Each row is a point. Each copy is the shape, with its points in the same order, stretched, turned, moved and blurred by noise. Some copies are also mirrored. Which?

Shape (9 x 3):
10.9,-28.7,-9.9
0.8,3.8,19.5
-23.0,-22.8,-5.9
6.5,-6.1,7.1
12.4,-28.6,29.8
-42.5,14.0,11.1
-6.5,-18.1,-23.2
-32.2,30.0,-25.1
-2.7,0.9,-25.4
Copy 1 (9 x 3):
1.3,-22.0,-0.2
-1.2,8.0,34.6
-27.2,-16.0,12.7
2.0,-0.1,19.1
15.3,-29.8,39.9
-43.3,17.3,35.2
-20.5,-9.1,-5.0
-43.4,43.5,2.0
-15.7,10.0,-6.2
Copy 1 is: only turned
Copy 2 (9 x 3):
3.4,-3.7,29.3
12.8,-3.7,-14.4
-24.2,-11.1,9.9
10.8,-0.9,1.8
23.7,-29.5,11.7
-27.0,-3.1,-36.0
-17.3,7.9,18.9
-33.6,33.9,-27.5
-12.1,22.9,8.2
Copy 2 is: mirrored
Copy 3 (9 x 3):
12.6,-22.1,-25.8
8.2,13.0,14.6
-21.9,-20.4,-14.0
13.5,1.9,-2.4
23.9,-20.3,14.8
-41.1,12.7,12.9
-6.6,-13.0,-29.6
-44.2,27.3,-19.8
-13.2,7.4,-33.6
Copy 3 is: only turned
Copy 4 (9 x 3):
-13.7,23.5,24.1
18.7,-8.2,21.3
-22.4,-6.4,3.5
8.3,3.9,20.4
-1.2,-2.2,51.8
4.7,-39.5,-17.9
-15.9,16.2,-1.8
11.6,-13.9,-44.3
-1.0,17.6,-13.5
Copy 4 is: mirrored

Shape (10 x 4):
-12.8,16.3,2.6,-4.7
-12.5,20.9,4.6,-19.0
32.8,11.6,15.3,-25.9
-4.7,13.0,-34.9,-22.1
0.3,-23.4,3.0,-28.5
-10.5,-20.3,-11.1,20.7
3.9,-9.1,-2.0,19.9
45.3,-24.5,-33.2,15.4
36.7,3.5,18.9,26.8
-11.0,-26.3,12.3,-23.9
Copy 1 (10 x 4):
11.5,4.4,-7.3,12.2
18.7,0.6,-14.9,-1.3
18.9,28.4,23.6,-27.7
-13.2,4.8,-27.3,-23.0
0.3,-19.6,16.0,-31.9
-30.9,-9.1,5.7,14.7
-17.5,4.9,12.2,7.1
-46.0,28.2,36.5,-22.4
-3.9,31.3,43.1,13.9
1.0,-29.0,17.3,-18.8
Copy 1 is: mirrored
Copy 2 (10 x 4):
-14.2,13.3,2.6,2.4
-21.2,17.5,19.2,0.9
19.5,-5.9,30.3,-17.5
-17.5,-18.3,24.0,25.5
-20.5,-24.6,12.5,-22.2
-13.8,-12.7,-31.7,4.3
3.2,-8.0,-20.8,2.0
36.4,-51.5,-11.9,13.6
42.6,8.3,-23.7,-9.1
-26.9,-15.8,2.4,-22.1
Copy 2 is: mirrored
Copy 3 (10 x 4):
-3.9,15.1,22.6,-10.8
-4.7,17.9,17.3,-24.4
6.3,13.3,-28.5,-20.1
21.1,-5.5,26.1,-29.1
-15.2,-21.6,-3.2,-25.9
-1.0,-22.7,25.1,17.5
2.1,-12.4,10.9,20.0
36.3,-37.7,-16.7,20.6
9.3,8.3,-24.0,34.2
-23.5,-18.4,3.1,-19.6
Copy 3 is: mirrored
Copy 4 (10 x 4):
3.2,16.3,16.3,-11.3
-5.1,20.1,6.2,-19.0
-23.4,18.2,-20.1,20.8
7.0,6.8,-28.6,-32.1
-31.5,-18.4,-9.3,-15.1
18.7,-37.6,0.7,-4.0
21.9,-16.0,-0.4,11.9
22.0,-38.5,-55.4,19.1
13.0,-1.4,-4.7,52.8
-32.4,-20.4,7.6,-11.9
Copy 4 is: mirrored

Shape (9 x 6):
-9.6,20.4,-15.9,-53.1,7.3,3.0
-8.8,-42.8,-22.0,2.7,-31.7,-6.4
28.5,-24.9,-6.2,-17.6,5.1,11.3
-2.8,19.0,-4.8,8.0,-8.8,-14.7
-22.1,13.9,14.9,-2.3,5.1,9.2
0.1,-14.4,21.5,-8.0,14.8,27.3
-1.4,17.8,39.7,-5.8,-14.9,35.4
-27.5,-1.6,7.4,-18.8,5.0,-45.7
0.3,-33.2,11.2,25.2,-18.9,-2.2
Copy 1 (9 x 6):
-20.1,25.2,-13.1,-42.9,2.8,-25.8
-32.4,-39.3,-18.0,4.6,-29.3,-1.7
20.7,-32.4,0.7,-21.3,-13.0,-16.5
-12.0,11.7,-4.1,23.9,10.9,-13.4
-13.6,11.8,11.8,-6.1,22.0,7.0
11.6,-20.9,21.5,-25.6,12.5,11.9
6.4,10.7,50.5,-8.5,-1.5,15.7
-52.5,-5.7,-1.6,5.4,31.0,-35.9
-8.9,-41.8,12.6,23.9,-6.8,6.2
Copy 1 is: only turned
Copy 2 (9 x 6):
8.7,-0.1,6.9,-54.0,3.7,0.7
-4.8,-13.1,-23.2,13.9,-46.3,6.3
20.8,-43.5,-3.3,-6.1,-12.6,4.5
11.3,20.7,-5.7,6.5,3.0,8.9
-5.9,8.1,26.3,-0.2,5.6,15.9
2.1,-31.5,30.6,4.1,-3.9,15.1
12.9,2.6,38.7,-1.2,4.1,49.9
8.4,21.0,17.5,-6.0,-18.2,-27.2
3.6,-11.6,0.2,41.4,-31.6,13.6
Copy 2 is: only turned
Copy 3 (9 x 6):
2.0,25.7,-7.1,-44.0,2.8,38.5
22.7,4.9,-25.3,2.1,-21.2,-32.9
34.0,7.9,5.7,3.7,-2.2,21.7
-21.4,8.1,20.5,-5.2,-22.4,0.4
-30.3,21.7,1.5,1.6,20.1,8.3
0.9,19.7,4.7,21.5,36.5,17.8
-15.6,55.8,22.6,22.4,27.9,6.6
-12.7,-16.3,14.3,-42.6,11.5,-17.8
7.1,1.8,9.0,30.5,2.0,-35.5
Copy 3 is: mirrored

Shape (12 x 8):
1.3,4.0,-12.0,-3.8,0.6,15.5,12.4,-11.3
-4.0,6.5,28.5,-3.7,-9.8,-7.4,5.9,-33.4
-6.7,-16.3,-7.6,16.0,-1.0,25.3,23.0,8.2
-11.8,-3.2,-1.7,-14.1,-11.2,-14.5,48.9,-9.0
7.8,30.3,19.8,-18.0,-14.1,14.9,-12.2,-34.1
-2.2,-2.9,36.2,-5.0,16.9,-6.5,-6.9,14.6
-18.6,-18.5,-11.4,-21.2,3.7,10.0,15.1,15.3
-38.4,-37.0,1.0,-8.6,-21.1,17.9,0.7,-12.0
26.9,-3.6,-13.9,2.3,-47.0,8.5,12.3,-18.2
19.9,9.7,19.5,-3.5,42.6,-37.8,-23.6,11.2
-33.0,1.0,40.5,-4.0,-35.7,-47.9,-10.3,18.4
-24.6,28.0,18.4,23.3,13.4,-16.3,8.3,-17.7
Copy 1 (12 x 8):
-4.4,4.8,-6.3,-4.3,16.4,4.0,14.0,-13.6
4.6,9.4,29.4,-22.2,4.9,-4.8,-1.7,-23.0
-26.8,-27.4,0.1,19.0,2.2,15.8,24.2,7.4
-8.9,-9.7,-1.5,-8.7,2.2,-27.9,47.7,-9.2
14.2,46.9,19.0,-29.4,11.3,13.5,-15.6,-24.2
-17.2,-21.7,36.5,-9.0,16.0,-6.8,-15.5,19.1
-43.0,-27.3,-16.0,-16.4,4.7,-2.4,17.3,3.5
-52.6,-24.2,4.3,-0.1,-35.9,9.9,3.2,-31.1
33.9,9.0,-14.4,0.8,-30.6,6.0,26.6,-19.0
19.7,-12.6,21.7,-11.5,54.6,-27.9,-47.2,21.8
-17.0,13.4,41.3,1.6,-32.1,-55.2,-24.7,24.7
-14.8,15.8,35.3,12.6,40.6,-20.8,-1.6,-11.1
Copy 1 is: only turned
Copy 2 (12 x 8):
6.2,10.2,-29.0,-2.8,8.8,15.5,8.4,-5.6
-7.4,8.8,13.3,-6.0,-0.8,-5.2,16.9,-15.6
31.0,0.4,-39.0,7.1,-10.8,18.5,15.3,-17.2
18.9,-13.2,-13.7,-25.1,-7.5,-21.5,42.8,-0.3
-28.8,36.0,5.7,-14.3,0.5,14.0,1.5,0.0
29.1,13.3,14.1,19.4,11.0,-0.9,-5.4,4.3
39.4,2.3,-21.1,-16.0,-6.9,-0.8,-8.2,-1.5
13.1,-10.4,-20.8,-21.8,-24.5,-5.9,-16.5,-40.4
-19.2,-17.6,-22.2,-11.0,-27.9,26.4,19.6,19.6
17.0,7.7,12.3,39.4,50.5,-6.9,-17.0,27.5
5.7,-4.1,20.3,11.0,-38.3,-53.3,-4.1,18.9
-1.1,28.4,-13.2,26.0,15.2,-32.2,18.8,-15.8
Copy 2 is: mirrored

Shape (14 x 9):
-8.6,-22.1,18.8,4.3,-7.5,15.6,-22.9,19.9,-12.9
-20.7,-26.2,17.8,-16.1,-15.1,-20.1,21.1,0.3,-4.3
-11.0,-9.3,-20.1,-0.4,24.6,-8.4,-33.5,-9.8,-16.5
-10.1,26.1,2.6,23.4,-4.4,-20.8,-7.9,9.2,-22.0
-21.8,20.9,18.4,7.5,30.5,18.7,-30.0,19.6,9.6
-11.8,2.2,-0.2,-21.5,6.3,2.0,13.4,32.4,10.9
19.6,-19.4,-16.7,31.6,27.3,16.5,11.2,32.9,24.2
20.8,24.6,30.8,6.8,24.4,-0.4,-26.6,-16.5,15.5
-3.0,-1.7,-8.0,22.9,16.1,-5.5,-14.3,26.5,26.4
0.2,-5.9,-30.5,-7.6,-20.8,16.2,12.8,-17.5,-23.7
-0.3,30.9,27.9,11.6,-4.2,-1.3,-22.0,-16.6,17.7
-35.3,-28.4,-10.9,-7.2,3.9,2.2,5.7,7.5,-5.1
-36.4,15.7,9.5,-14.2,-0.9,-30.1,-28.3,38.6,20.1
-19.3,-29.7,-11.7,17.6,-17.7,-2.7,18.0,8.8,-11.3
Copy 1 (14 x 9):
-16.1,-21.0,4.5,-25.6,23.6,2.9,-1.8,-10.9,-7.5
-31.6,11.8,13.5,-50.4,-32.4,-22.7,-3.5,-7.0,18.2
-20.4,-7.4,-30.6,22.2,24.5,-16.1,-11.5,-38.7,12.0
-14.8,2.8,-3.9,11.4,9.2,-27.9,-42.2,19.3,3.1
-16.5,-23.9,29.3,49.9,19.9,-2.3,0.2,9.4,-1.8
-16.5,17.5,9.3,4.8,-13.3,0.7,26.6,18.6,-2.3
29.4,-15.7,-37.2,17.7,1.9,23.1,33.0,17.9,17.8
17.0,-7.0,37.0,37.5,9.6,12.0,-41.2,-0.4,15.1
-15.0,-13.6,-22.3,27.3,-3.6,16.2,1.7,20.0,4.7
21.7,5.6,-19.1,-21.9,-7.1,-27.1,-5.7,-38.7,-28.7
-1.8,-11.3,40.6,22.8,-15.5,-3.4,-52.5,5.7,-11.4
-32.2,-9.0,-15.7,-17.5,-17.0,-27.2,22.2,-22.9,3.6
-79.8,7.6,6.9,24.3,-11.5,3.8,-9.6,34.7,-9.3
-11.0,-10.8,-28.4,-40.6,-21.0,-26.7,3.3,-8.8,1.9
Copy 1 is: only turned
Copy 2 (14 x 9):
11.5,-23.0,-22.4,20.5,-6.4,-4.6,18.9,-40.8,-8.5
-10.3,7.1,-1.8,-22.8,8.4,-11.9,25.5,-49.2,14.8
26.8,-27.5,2.0,-15.5,25.2,-9.1,-8.0,-0.2,-19.6
9.3,-6.0,34.1,2.3,-4.9,-4.4,-9.7,-2.8,11.9
32.7,14.7,-7.7,28.3,2.1,-33.1,-5.2,0.8,-39.5
-0.9,27.1,-22.9,2.9,-19.1,-27.2,9.3,-6.6,10.1
30.9,26.2,-45.2,26.7,-7.1,29.8,4.1,-15.0,22.8
33.6,19.6,22.7,-10.6,-14.8,-3.9,6.9,-9.3,-60.7
26.2,16.6,-26.6,10.9,-5.1,-6.5,-22.2,-19.9,2.0
-30.0,-21.9,3.9,-6.9,2.2,37.8,21.5,17.1,15.3
8.3,10.3,21.6,-1.4,-14.7,-9.3,-7.5,-15.9,-45.2
-2.3,-5.7,-21.8,-0.5,29.1,-9.7,6.3,-21.7,15.5
7.0,10.5,-17.2,-7.9,-18.5,-80.6,-35.3,-26.9,-2.7
-12.2,-12.5,-14.8,6.9,14.8,23.7,11.3,-31.7,41.2
Copy 2 is: mirrored
